Rows are points. A path goes straight from each point to the next, and from the last back to the first. The post is the endless flat space through its rows: a point in 2 columns, a line in 3, a plane in 4, and so on, so that a path can go around it. How many times does the path go around the post? Going back the other way cancels.
In the rows, 128 means zero.

Post (2 x 3):
[[126  93 158]
 [108 145  75]]
Path (23 x 3):
[[ 64 103  89]
 [105 144 159]
 [156 153 133]
 [160  90 124]
 [162 119 160]
 [155 141 165]
 [179 135 123]
 [107  91  67]
 [102  34 198]
 [ 92 156 122]
 [137 106 169]
 [131 138  79]
 [107 111  58]
 [ 70  81 108]
 [ 97 147  98]
 [133 191  91]
 [159 156  69]
 [108  89 105]
 [ 81 156  32]
 [ 97 139 168]
 [140 207  73]
 [150  93 141]
 [120  50 173]]
Times around: 4

Post (5 x 6):
[[ 95 147  94 115 187 150]
 [130 103 124 136 143 141]
 [169 132 174 121 137 121]
 [166 194 217 116  66 170]
 [101 101 129 108 143  99]]
Path (31 x 6):
[[145 106 166 169  85  89]
 [100 151 161 153 150 140]
 [ 85 136 142  79 155 164]
 [153 128 183  89 123 113]
 [136 177 123  90 154 142]
 [ 69 177 134 138  41 184]
 [ 90 178 166 130  83 164]
 [132 230 202 131  63 182]
 [197 128 169 158 102 144]
 [ 70 192 154 130  89 176]
 [130 175 154 131 150 183]
 [131 158 225  74  79 151]
 [156 174 122  86 185 171]
 [136 167 143 116 105 139]
 [181 132 140 178 121 143]
 [104  85 165 149  74 112]
 [ 96 195 214 102  63 184]
 [117 148 197  44 106 128]
 [180 172 164 104 129 166]
 [115  88 108 170  75 160]
 [163 147 148 125 191  98]
 [107 137 199 143 111 132]
 [ 93 106 126 121 153 189]
 [113  51 101 153  74 189]
 [173 190 141  96 136 143]
 [157 168 162 131 143 119]
 [181 201 196 125 175 122]
 [168  84 205 129 152  76]
 [101  96  94  81 194 135]
 [159 144 104  93 184 152]
 [118 199 119 110 153 146]]
Times around: 5

Post (7 x 8):
[[117 146 100 134  79 121 136  80]
 [ 83 148  79 132 143 129  59 134]
 [ 88  87 136 107  83  77  72 124]
 [172 165 139  91  67 151 135 174]
 [159 129 116 139 138 158 179 136]
 [122 103 149 110 109 108  90  88]
 [112 137  89 146 146  44 101 117]]
Path (25 x 8):
[[118 113 148 108 147 149 119 111]
 [112 112  94  90 135 117 146 147]
 [165 129 128 112  90  87 102  60]
 [ 43 122  95 142  46  79  40 113]
 [167 203 153 134 178 121 124 136]
 [114 134 140  80  54 100 115 135]
 [112  60 120  72 127 121  89 146]
 [191 172  69 146  22 154 198 176]
 [100 102 166  96  19 160  89 142]
 [109 117 166 109 104 105 152 137]
 [ 80 150  98 125 163  67  73 131]
 [144 121  75 123 132  20 197  98]
 [203 177  99 108  70  61 158 139]
 [153  95 157 158 132  88  74 101]
 [164 143 134 114 118  91  40 180]
 [ 64 131 108 153  79 178 150 140]
 [103 136 143  75 112 105  44 197]
 [138 101  89  96 171 178 136 142]
 [130 124  86 129  70 110  70 205]
 [135 173 102 196 148  86 161  60]
 [142 120 161 115 154 163 138 138]
 [151 104 143  59 101 225 143 110]
 [185 209  81 117 121 170 120 157]
 [139 135 117 111  90  98  76 167]
 [195 193 171 112  87 217 152 133]]
Times around: 5

Post (10 x 11):
[[134 121 103 116 116 156 121 138 162 125 115]
 [171 145 151 115 113 110 101 143  87 150 129]
 [145 169 143 153  63 133 102 136 146 214  94]
 [142  83 122  99 165 105 121 142 127 161 150]
 [106 137 103 149 151  96 130 156 126 116  97]
 [123 149  93 153 139 137 146 164 184 112 131]
 [133 149 151  90 193  97 121 133 112 138 122]
 [136 137 137 108 148 122 128  84 139 128 185]
 [113 142 141 124  92 157 136 168 160 139 147]
 [147 154 124 138 125 145 122 166  97 191  98]]
Path (30 x 11):
[[150 129  85  83 133 160 141 123 140 137 143]
 [ 82 143 137 120 133 126 171 164 107 131  87]
 [119 175 105 185 110 156 152  93 133 125 132]
 [163 115 157 121 122 141  83 154 106 150 134]
 [ 86 249 133 158 129 128  99 123 109 124  78]
 [ 95 172 150 112 106  58 108 147 148  95 128]
 [138 121  95 144 111 156 193 186  86 160 174]
 [159 118 121 132 125 105 114 136  93 159 101]
 [ 90 153 168 145  56 133 100 168 176 125  72]
 [154 104 105  96 165 133  90 150 124 162  94]
 [116 169 128 114 175 103 120  95 103 148 177]
 [107 147 144  91 114 105 127 175 123  94 119]
 [156 141 115 135 116 114 176 147 132 126 181]
 [124 127 127 143 103 119 132 214 163 119  83]
 [163 146 117 151  99 167 108 193 142 132  99]
 [ 70 169 170 106 205  80 108 197 155 144  99]
 [134 134 164 119  74 143  85 136 124 170 152]
 [ 94 169 122  83 183 138 125  87  98  75 186]
 [168 151 113 118 143 131 137 218 134 200  88]
 [154 107 122 106 126 134 143 196 170 137 129]
 [149 158 158 159 149  63 122 116 131 169 127]
 [108 130 162 106 148 168 118 128 154 151 164]
 [124 113 135 113  93 145 101 110 183 241 151]
 [116 110 130  93 101  81  88 145 133 172 109]
 [126  98  99 123 168 104 170 178 128 133 174]
 [102 133 144 154 103  84 158 183 156 119 117]
 [176 139 105 115 175 166 159 132 167 125 118]
 [149 125 147  83 222 156 148 132 189 131 178]
 [140 155 155 111 156 142  83  72 128 162 158]
 [193 138  76 134 127 142  82 180 121 203  91]]
Times around: 5

Post (13 x 14):
[[108 118 150 117 130 134 161 142 123 133 113 194 151  96]
 [139 112 145 114 141  75 138 133 181 124 223 142 185 132]
 [134 128 161 150  73  88  71 132  79 146 107 153 154 173]
 [118 156 132 100  75 136 151 132 144 112 165 144 112 126]
 [124  98 154 158 167  66 113  78  73 186 179 146 125 189]
 [ 60 132  75 124 153 153 118 176 103 117  96 127 158  90]
 [138  95  72 116 158 148 136 175 170 162 100 142 135  77]
 [ 63 204 104 116  71 150 147 186 136 192  92 123 158 121]
 [164 128 185  68 143 102 148 149 130 152 150 162 121 104]
 [ 86 153 172  92 107 142 164 103 120 102 119  95 103  57]
 [132 112 107 134 126  40 164 171  44 165  85 153 130 137]
 [135 147 109 141 138  66 102  58 104  95 144 136 138 145]
 [128 144 143 204 171 239  67 141 163 110 147 138 173 135]]
Path (28 x 14):
[[154 164 173  85  40 193 158 178 176 108 169 167 102 137]
 [114 134 117  65  82 107 173 110 108 126 111 128 140  65]
 [107 147 110 112 117  74 165 156 164 145 249 143 229 139]
 [138 125 157 106 137 161 126  72  72 123  86 174 118 112]
 [122 186 170 124  91 110 142  87 153  38 150 135 192 144]
 [135 109  83  74 182 191 146  95 152 133 116 111 139  54]
 [112 152  68 157 127 173 108 160 101 226  79 126 131 123]
 [ 95 160  84 129 177  86 155 149  77 115 167 191 132 155]
 [120 120  90 119 184 151 127 179 128 112  54 158 117  59]
 [103  23 135  39  55  62 148 115 182 109 181 137 135  88]
 [120 151 113 160 183 191 159  69 104 158 164 168 135 172]
 [208  31 152 122 186 100 194  79 142 160 182 157 158  88]
 [ 54 142 145  98  88  42 132 143 116 111 202 154 226 180]
 [ 90 136 111 166 146  84 140  61  93 135 149 136 138 188]
 [142  93 116  96 153  87  85 130 165 118 111 135 184 124]
 [ 38 112 111 169  79  49 161  76  79 121  97 107 130 119]
 [ 99 146 133 130 132  78 106 107 112 107 192 141 145 198]
 [153 141 174   8  63 100  78 135 160  49  97 136 174  92]
 [179 141 198 115 103 153  89 103 122 166 120 128 123 121]
 [152 149  91 134 243 215 168 108 134 131 150 192  92  58]
 [ 66 178 110 163  62 177  97 115 152 144 156  79 182 139]
 [116 124 114 100 113 157 105  88 104 160  95 138 149 141]
 [110 149 105 198 170 162 107  85 147 140 136 141 135 201]
 [115 151 115 119 117  26 146 217 147 124 150  99 149 137]
 [163 156 178 149 173 173  86 166  97 160  91 229 153 126]
 [134 115 153 154 117  70  56  97  31 106 127 169 115 134]
 [ 67 132 122 143 126  62 102 167  72 183 130 156 151 164]
 [138 114 126 105  41  53  98 191 107 119  66 173 127 146]]
Times around: 1

Post (17 x 18):
[[116 106 133 180  84 124 175  84 128 124  92  71 175  89 112 148  99 126]
 [124 138 101 171 155  87 155 183 117  80 181 171 132  97 124 140  70 171]
 [160  97 147 102 110  59 209 112 202 126 115 117 129 125 100 137 184 159]
 [111 103 131 169  96 158 133 138 159 118  81  79 135 105 110 153 161 105]
 [116 148 151 113 172 100  98 142 132 132 128 207 133 145 111 126  81 159]
 [114  91 127 184 104  91 163 122 122 146 103  54 129 132  93 108 153 120]
 [104 119 106 139  80 123 173 104 118 110  47  80 150 133  76 157 164 125]
 [138  96 180  84 134 114 198 141 165 147  91  99 110 159 135 120 158 154]
 [162 160 124 100 159 108 101 188 150 110 142 130 174 179 127 160  76  93]
 [116 136  82 134 157 145 167 137 129 119 123 154 130 145 107 144  85  83]
 [111 144 127 129 127 180 131 152 120 130 177 143 135 162  93 125 151 105]
 [181 149 110 169 213  98 174 155 142 135 162 209 172 115 164 147  78 191]
 [143 112 117 119  89 200 111 114 116 128 119 137  62 177  99 139 155  99]
 [155 118 169 104 141  70 191 106 146 123 105 131 126 127 121 153 155 103]
 [132 172 147 146 124  86 169 173 144 149 132 173 145 131 173 121  75 146]
 [153 122 122 104 157  99 127 161 122 129 150 160 138  75 130 110 108 172]
 [131 180  98 107 148 180 114 114 132  99 129 101 112 167 113 134 125  90]]
Path (33 x 18):
[[171  56  98 164 122 168 163 147  91 119 166  64  65 146  59  91 158 112]
 [ 68 117 181  44 103 138 121 172 109 124  55 177  97 140  47 142 190 171]
 [149  79  80 116 110 169 147 101 143 109 198  82 107  98  68 148 173 164]
 [149 122  69 184 107  78 236 138 189 137 142 156 138 147 157 146 118 177]
 [116 103 170 157 136 110 119 123 112 165 173 154 126 146 113  85 130 153]
 [106  77 142 121 146 113 204 141  98 105  81 159 127 103 103 135 107  74]
 [177 140 127 115  95 152 148  77 145  89  74  98 139 146  54 187 179 118]
 [145 173 131 131  34 145 131 193 180 129 151  41  60 185 112 115 199 106]
 [191 121 139 144 119  38 146 149 171 153 129 174 109 123 117 124 150 195]
 [127 135 106 178 199 142 209 145 135 104 179 110 196 161  75 115  82 133]
 [ 87 110 106 181 166 109 173 172  76 104 122 174 135 145 125 108  77 135]
 [153 119 138 144 127  65 148 201 167 136 131 121 117 154 162 122 142 148]
 [154 139 110 107 149  84 137  95 147 134  70  80 174 110 137 165  90 130]
 [138  97 115 134  86  66 146  86 124 102 113 113 101  93  46 163 137 108]
 [107  86 213 118  66 112 128 131  88 173 102  54  50 114  85  75 110  84]
 [133 133 133 173 193  74 211 141 143  84 155 162 187 116  73 159 134  98]
 [121  97 152 154 152  64 106 130 147 107 152 192 139 147  63 145 167 122]
 [135 126 119 115 128 126 164 173 163 164  91 153 142 108 198 113 128 175]
 [ 96 161 114 144 173 193 214 113 174  82  86 182 127 148 137 230 145  88]
 [158 158 101 124 109 137 182  99 131 150 130  88  69 135 134 123 105  68]
 [149  99 131 160 111 102 225 191 168  87 143  83 114 118 104 146 120 162]
 [131 113  95  64  69 142 220  74 150  89 119  92  85 171  36 141 237  54]
 [110  75 200  50 128 146 193  93 105  99 106 128 127  74 126 151 116 111]
 [141 124 186 117  87  99 155 113 169  94 128 123 107 128 163 188 103  95]
 [147  71 126 142 190 127 139 126 113 106 148 174 161 112  93 192 120 139]
 [ 83 116 121 179 142 149 169 121  63 141  78 201 172 165 143 171 104 132]
 [161  94 130 111  80 103 170  77 176 101  86  98 167  93  98 156 137 143]
 [ 86  96 115 152  29 143 179 147 137 103 144 105  54 135  73  95 140 124]
 [168 176 143  68 114  48 112 140 140 144  87 129 117  75 135  83  81 221]
 [187 132 141  78 199 130 121 181 171 178  87 142 180 147 165 166  93 125]
 [115  98 135 124 102  41 137 176 125 117 137 118 102 119 118 137 172 180]
 [155  92  52 102  91 126 220 130 119 121   7  98 148 141 120 178 151 104]
 [141 226 162 159 197 172 114 102  98 151  92 169 177 173 182  99  69 116]]
Times around: 0

Post (17 x 18):
[[114 158 118 168 116  87 189 126 134 115 177 127 141  91 102 161 166 147]
 [ 88  99 132 155  90 117 139 116 144 173 135 105 110 143 171 186 121 105]
 [150 126 150 112 135 154 156  63 119 129 114  87  79 149 216 131 123 133]
 [215 165 142 108 170 165  90  91 104 142 138 182  64 115 102 145  96 210]
 [113 102  44 180 128 127 111 180 161  97  97 187 114 111 146 101  95 136]
 [115 146 106  99 138 194 106 110  73 211 125 177  72  79 138 100 122 130]
 [143 113 135 150 147  51 124 112 139 126 189 132 104 176 148 125  86 140]
 [117 135  91 131 102  80 122 134 161  36 136 146 140 110  77 102 138 148]
 [133 136 134 131 122 143 136 137 138 137  55 160 155 137  97 141 170 106]
 [169 118  56 121  72 141 160 153 195  89 100 147 128 104 130 180 104 100]
 [129 195 152 106  46 118 101 167 136 137  92 130 170  77 167 104 123 107]
 [ 88  92 172 143 105 122 143 126 132 161 166 200  91 121 167  47  68  95]
 [165 157 127  73  77 137  98 145  76 192  75 150  88 124 149 115 139 174]
 [140 170 142 133  98 116 168  94 130 112 200 104 168 151 151 166 125 157]
 [106 132 202 127 106 187 147 180  96 143 111  85 147  93 141  94 102 114]
 [112 122 197  84 146 174 131 164  86 157 103 122 158  81 107 147 115 181]
 [240 128 128  83 124 143  83 120 129  89 126 153  89 117 153 127 135 148]]
Path (26 x 18):
[[159  77 160 107 124  81 134  40 181 158 129 152  60 155 153 153 108 158]
 [148 192  81 139  70 137 187 108 115 152 127 118 115  86 125 186 146 185]
 [ 25 105 171 106 110 109 189  40  65 163 215 140  79  98 183 143 121 184]
 [ 44  86 129 119 129 118 162 137 167 136  89 171 183 153 129 158 131  98]
 [223 138 127 171 153 111  80 156 189  99 136 172  64 125 160 133  64 247]
 [140 121 197 197 113  84 144 180 131 148 154 131 140 171 119  87  84 154]
 [ 99  97  74 169 127 175 214 112  97 123 140  83 114 101 125 134 155 148]
 [166 124 102 165 165 110  90 164  92 212 180 108 113 120 111 151 168 146]
 [ 98 110 107 208  69 104 168 180 131 139 151 159  77 104 194  76 163 121]
 [107 149 108 103  47  98 197 148 113 104 113 131 132 144 148 100 130 128]
 [143 102 144 148  85  81 190  76 167  99 155 146 104 155 115 150 115 111]
 [150 110 159 139  90 134 177 112 127 180 155  99 122 109 134 150  90 108]
 [166 189  94 187  95 177 162 187 102 178 157 127 146 137 165 109 138 108]
 [119 164  56 164 115 100 159 176 119 152 110 171  86  89 210  96 143 142]
 [157 110 142  95  86 157 112 152  75 189  90 176 111 158 133 169 121 132]
 [135 135 125 178 106  36 148 135 103 165 158 106 109 108 136 136 151 113]
 [108 173  87 138 110 139  84 160 187 138  84 193 181  76 156  76  33 102]
 [ 80 112 110 185 108 130 165 196 125 194  96 187  98  96 193 101 150 151]
 [131 115 107 148  75  77 115 159 184  86 168 183 140 159 171 161 126  87]
 [140  83 128 106  26  86  95 152 111 161 110 128 130 156 240 157  79 101]
 [169 134 108 153 191 101  84  91 133 128 106 131 160 130 135 140 137 136]
 [ 85 109 156 157 125 148 150 150 140 162  94 103  80  53 190  76 113  86]
 [198 197 112 159 155 154  83 187  93 184  99 114  38 114 165 105 164 136]
 [ 97 165 157  35 178 139 146 172  59 132  62  89 173 139 112  74 134  77]
 [154 119 136  60 113 126 111 110  80 140 118 168   7  98 192  89 138 164]
 [162 131 177 115 132 145 102 156 126 148  99 231 114 144 132  48 158 108]]
Times around: 2

Post (17 x 18):
[[155 127 141 160  96 133 146 162 115 143 101 130 125  81  71 145  99  58]
 [134 123 152 159 126 145 143 152 101  89 107 140  86 152 143 147 117 188]
 [153 143 137 112 123 107 121 134 128 137 109 113 125 115 167 128 139 142]
 [169 118 152 101  79 165 155 135  96 136 146 153  98 122 157  63 129 157]
 [ 86 140 228  25 121  67 157 148 102  78  93  40 130  86 223  51 147  86]
 [153 169  68 140 130 127 172 102  44 151 102 112 116 130 118 143  61  93]
 [ 73 104  71 136  94 141 112 109 175 133 134  94 128 150 128 138 183  77]
 [122  95  99 137 116 150  65 163  90 122 167 142 132 159 139 138 124  97]
 [120 110  61 163 144 130 100 129 159  81 143 103 119 139 151 140 160 141]
 [131  79  92 124  99 142 168 132 110 151 103 134 145 132 124 105 101 144]
 [119  88  95 109 151 160 156 153 141  99 155 162  84 137 112 138 117 158]
 [148 124 198 117 122 167 156 146  89 117 132 124 108 132 197  88 167 111]
 [146 132 169 168 137  81 176 121 103 114 182 166 127  91 110 132  94 116]
 [175 138 138  95  94 149 187 154 104 105 113 175 166 162 126  98 128 181]
 [169  99 117 135 113 136  83 129  91 151 151 120 107 148  72 123 130 118]
 [167  72 149  42  92 158 150 177 107 102 160 122 140 115  94 141 105 127]
 [139 137 157 108 132 119 160 112 130  74  73 130 135 137 201 124  96 126]]
Path (28 x 18):
[[144  81 206  78 140 145 117 113 128  66 129  56  84  70 187  76 126 140]
 [123 100  81 119 119 158 171  99 117  98 120 153 151 196 138  60  69 148]
 [103 130 125 154  93 119 121 194 125  75 134  99 113 112 171 107 148 125]
 [129 105 203  68  90 119 123 139 105  78 168  87 101 197  77 124 177 111]
 [176 103 154  60 109 139 124 164 113  90 104 165 117 154 135 129 113 108]
 [161 118  89 147 114 152 122 151 171 107  98 151 147 158 112 180 156 124]
 [139 133  97 150 125 157 206 201 150  68 118 165 126 124 145 148 119 133]
 [129 120  76 141  76 123 143 119  97  98  66 141 135 190 131 109 143 177]
 [107 133 157 209 121  89 113 144  43  67 110 198 120 149  92 103  94 188]
 [208 135 111 143 116 202 176  84  72 107 127 150 132 112 125  94  76 143]
 [156 162 154 131 117 155 201 123 152 114  77  96 128 104 181 115 108  96]
 [136  74 217 123 105 133 118 211  91 100 110  65  85 132 198 112 172 118]
 [177 100 207  11 122 115 156 171  65  73 135  91  71 103 163  80 111 148]
 [122 119 179  73 124 143  91 195 114  67 153 122  80 125 111 140 196 203]
 [116 129  85  79  77 148 139  60 111 150 116 135 145 132 182 120 117 101]
 [176 149 158  70 126 132 143  84  60 192  96  93 139  66 128  78  85  66]
 [135 150  45  64 102 172 221  46 169 101 151 114 128 140 155 111  93 128]
 [173 112 156  99 129 120  60 118 102 137 140  73  83  91 224 146  99  57]
 [136  71 146  91  97  65 106 189 132  94 147 141 107 113  62 118 119 169]
 [148 142 118 123 109 132 249 185 152  78 142 163 104 149  52 133 157 156]
 [105 116 135  74  80 130 150 146 150 112 198 122 132 151 157 107 149 101]
 [121 102 154  71 161 115 146 106 161 143  93 133  78 121 195  76 158 106]
 [130  86 126  84 139 118  97  92 129 109 131  87  64  81 126 110 133  79]
 [ 96  76 116 116 177 112 175  64 105 106 159  86 158  67 229  71 108 121]
 [147 119  86 165 107 161  54 195 109  82 136 117 114 145 130 164 107 201]
 [154 160 158 112 109  89 177 116 150 106 144 103 121 122 144 129 134 142]
 [161 153 154 134 105 115 224  81 107  86 183 165  96 157 114 108 154 109]
 [ 96  86  67  79 123 120  55 137 156 138 194 116  35  83 118 142 169 120]]
Times around: 4

Post (17 x 18):
[[123 146 186 109 106 112  93  90 169 158 126 115 129 109 124 144  89 150]
 [ 99  98 127 127 145 170  92 142  95  90 106 133 127 148 149 109 117 126]
 [ 85 144 103 131 130 156 131 165 120  95 137 120 107 124 110  72  82 107]
 [ 92 156 133 136 137 135 121  48 135 141 115  94  91 106 127 125 102 133]
 [ 93 160 156 145 152  99 138 122 140 153 123 104 122 107 126 162 121 167]
 [130 127 105  99 123 122 132 100  96 103 125  99 132 153 125 125  98 136]
 [113 159 171 108 156 140 131  66 112 159 114 131 127  93 159 137  77 149]
 [165 129 134 148 166  75 105  88 196 146 128 135 157  68 137 133 122 112]
 [149  99 157 172 142  54  64 102 163 200 138 138 109 120 157  99 109 115]
 [ 62 119 140 105 122 136 134 133 109 100 127 118 121 143 142 112 115  88]
 [144 130 148 100 185  72  89  82 185 195 186 131 130  90 136 127 152 147]
 [118  98 118 141 121 150 158 143 134 112 161 140 109 154 129 139  89 140]
 [161 139 148 106 135 106  95 135 172 180 121 145 110 122 146 127 130 109]
 [104 108  88 107  95 158 125 135 129 103 132 128 120 107 154 134  93 124]
 [114  80 118  92 132 160 138 155 133  89 120 106  91 134 113  92  90 137]
 [ 98 115 147 125 128 132 126  81 115 166 100 115 136 121  93 155  94 145]
 [123 140 156 137  99 131 129  92 114 130 118 115 156  91 134 102 131 135]]
Path (29 x 18):
[[138 236 172 115 136  92 107 117 147 126 112 102 141 113 167 168 104 107]
 [ 46 112 105 148 142 119  83 117  63 144 126  94 102 125 136  44  88  58]
 [ 73 143 166 128  92  77 113 101  95 144 180 111 160 116 128 131 148 104]
 [117 121 151 104 187 115 126  77 104 158 182 147 113 133 117 147 104 207]
 [111 130 162 111 188 143 144  49 110 146 100 180 143 151 171 202  90 138]
 [ 87 105 103 161 165 144 121 107 145 130 126 112  84 146 116 121  82 131]
 [112  94 177 183 157 107  50  72 186 221 148 134 105  81 157 117  58 160]
 [127 148 153 108 101 104 111  98 132 148 143  90 137  86 113 117  98 149]
 [148 152 151 158 128  68  72  87 183 140  80 112 128  60 116 122  74 108]
 [128 122 154 135 164  82 118 155 145 193 124 138 114 129 121 184 121 197]
 [118  89 160  92 141 110 112 107 114 134  87 112 110 150  64 121 111 134]
 [  7 120 134 108 117 144 121 152 103  82 135 118  96 140 148  64 123  61]
 [126  96  88 166 117  94 131 126 171 135 108 104 107 107 152 101  85 132]
 [ 98 116 166 147  60 116 112 171 162 136 132  85 135 149 139 103 190  98]
 [108 135 163  59 145 134 139  85 111 102 101  80 104  85 130  65  77  88]
 [ 78  49 130 140 157  47  34  81 110 163 143 108 141 142  79 113 159 112]
 [ 82 156 101  71  82 120 118 104 103 112 144  90 138 123 124 124 158 152]
 [152  67 162 129 116 116 102  83 154 137 108 125 137 162 147 121  99 171]
 [100 133 116  89  67 191 120  80  81 124  97 100 103 126 192 129 131 139]
 [150 133  87  92 118 169 189 150  84  95  68 106 132 145 132 184 102 140]
 [114 101 153 125  99 154 108  99 180 141 125 127  88  97 172 139  99  86]
 [ 68  92  78  56 137 120 153 118 139 162 177  72  72 189  92 130 151 121]
 [133 183 122 124  81 138  99  66 115 123 126 123 157  99 151  92  69 145]
 [112 132 165 183 182 117 108 118 170 127 179 156 177  51 179  66 145 135]
 [109 175 132 101 173 115 147 152 143 150 111  95 119 141  96 162 128 145]
 [113 161 156 122 122 110 128  96 191 123 121  78 131  78  90  80  90 111]
 [153 107 147 125 153 108 105  79 141 185 155 145 125 152 160 135 150 187]
 [ 49 165 168  66  66 135  67 174 145 160  93 155 124 124 124 133 137  74]
 [140  70 127 144 125 110  89 136  79 155 105 164 145  98 144 156 139 145]]
Times around: 2

Post (17 x 18):
[[ 96 131  96 120 116  84 124 103 150 118  87 132 161 135 122 140 154  88]
 [116 118 144 124 101 121 107 128 144 180 118 107 133 117 112 166 120 114]
 [130 162 134  88 151 155 112 116 191 104 131 139 113  88 116 116 147 170]
 [106 128 140 134 167 113 102 118 151 169 140 116 155 112 128 157 123 148]
 [108 113 156 100 128  78  76 128 129 123 154 127  95 135 146 151 136 179]
 [117 143 134 119 114 128 102 114 133 133 125  96 193 193 113 170  80 178]
 [130 118 138 116 157 114 115 148 123 128 161 102 158  88 118 123 141 139]
 [132 168  93 128 163 105 162 157 147 135 171 144 109 120 105 136 162 141]
 [113 121 164 117 124  95 114 136 153 149 158 141 147 120 171 160 128 164]
 [158 139  93 100 146 100 117 170 123 114 168 201  91 148  92 194 134 167]
 [128 129 144  99 153  85 127 131 101 153 125 117 159 144 158  68 165 179]
 [151 112 132 146 135  96 121 129 132 108 106 142 111 129 127 136 117 116]
 [137 106  99 117 142 134 100 108 169 153 147 102 134 109 139 128 120 120]
 [123 122 107 168 121 102 146 111 118 131  48 125 206 170 118 163 189  87]
 [126 137 111 129 125 159  74 132 107  93 173 153  80 155 116 122 116 124]
 [155 134 133  88 143 104 116 155 133 160  78  88 169 153 148 121 143 120]
 [121 129 138 100 150 140 143 113 136 132 138 109 124 120 124 130 117 114]]
Path (27 x 18):
[[110 142 144  90 165  80  90 107 134 132 173  92 159 148  98 148 105 181]
 [156 124 119 120 178  81 103 142 136  88 150 127 158 130 164 135 139 176]
 [127 129  69 112 175  68  99 137 145 110 109 125 171 134 184 120 194 131]
 [ 94 141 105 113 194  85 183 131 161 172 134 123 144 127 120 146 171 182]
 [149 144 166  84  98 155  69 157 154 136 126 130 119 145 130 142 116 162]
 [137 141 108 106 181  68 101 112 143 190 157 140 151 122 154 106 105 152]
 [ 84 165 102 114 104  98  63 116 148  89 186 151 126 129 149 122 102 146]
 [128 129 160 161 147 113 126 105 171 130 149 104 124 140 132 142 124 135]
 [126 122 134  99 158 136 170 142 102 180 134 154 138 147  87 124 139 107]
 [112 114  91 151 118 140 149 100 133 132 133 104 142 118 124  90  98  58]
 [156 135 119 147 177 122  78 145 138 154 129  82 126 126 141 148 100 136]
 [152 163 104 127 106 171  87 144 169 140 191 137  57 133 138 117 119 117]
 [148 123  84 129 146 115 122 119 162  98 150 100 110 108  59 147 119  88]
 [153 109 139 147  63 129  92 145 164 103  95 201 177 172 121 199 115 157]
 [114 117 136  96  97  51  81 176  93 117 109 111 118 141 136 141 126 157]
 [150 116 142  84  93  96  84 133 112 151  93 127 140 132 155 173 155 162]
 [126 116  90 134 200  85 119  99 115 169 155 110 165 103 107 122 153  95]
 [155  96 105 150 138 167  89 132 115  97 138 166 103 107  89 128 127  66]
 [ 39 158 133 118 124 134 171  82 184 141 132 142  77 115  52 219 103  99]
 [152 146 159 159 166 116 125 155 102  51 148 134 125 143 125 116  89 249]
 [123 122 188 207 134 108 169 118  75 201 143 102 133 106 135 134 126 152]
 [161 122 127  47 173  52  36 143 151 190 102 140 137 137 175 119 162 171]
 [ 97 123 137 123 187  95 128 133 134 175 161 121 139 109 118 117 122 130]
 [128  74 125  97 116 130  87 141 112 101 145 116 165 147 114 141  77 164]
 [125 133  74  75 132  84  64 143 172 214  85  99  97 102 154 125 154 107]
 [158 125 134 157 128 150 160 106 195 152  78 102  49 110 136  95 154 111]
 [ 78 141 119 138 104 103 125 120 136  39 137 148 149 142  52 113 107 123]]
Times around: 2
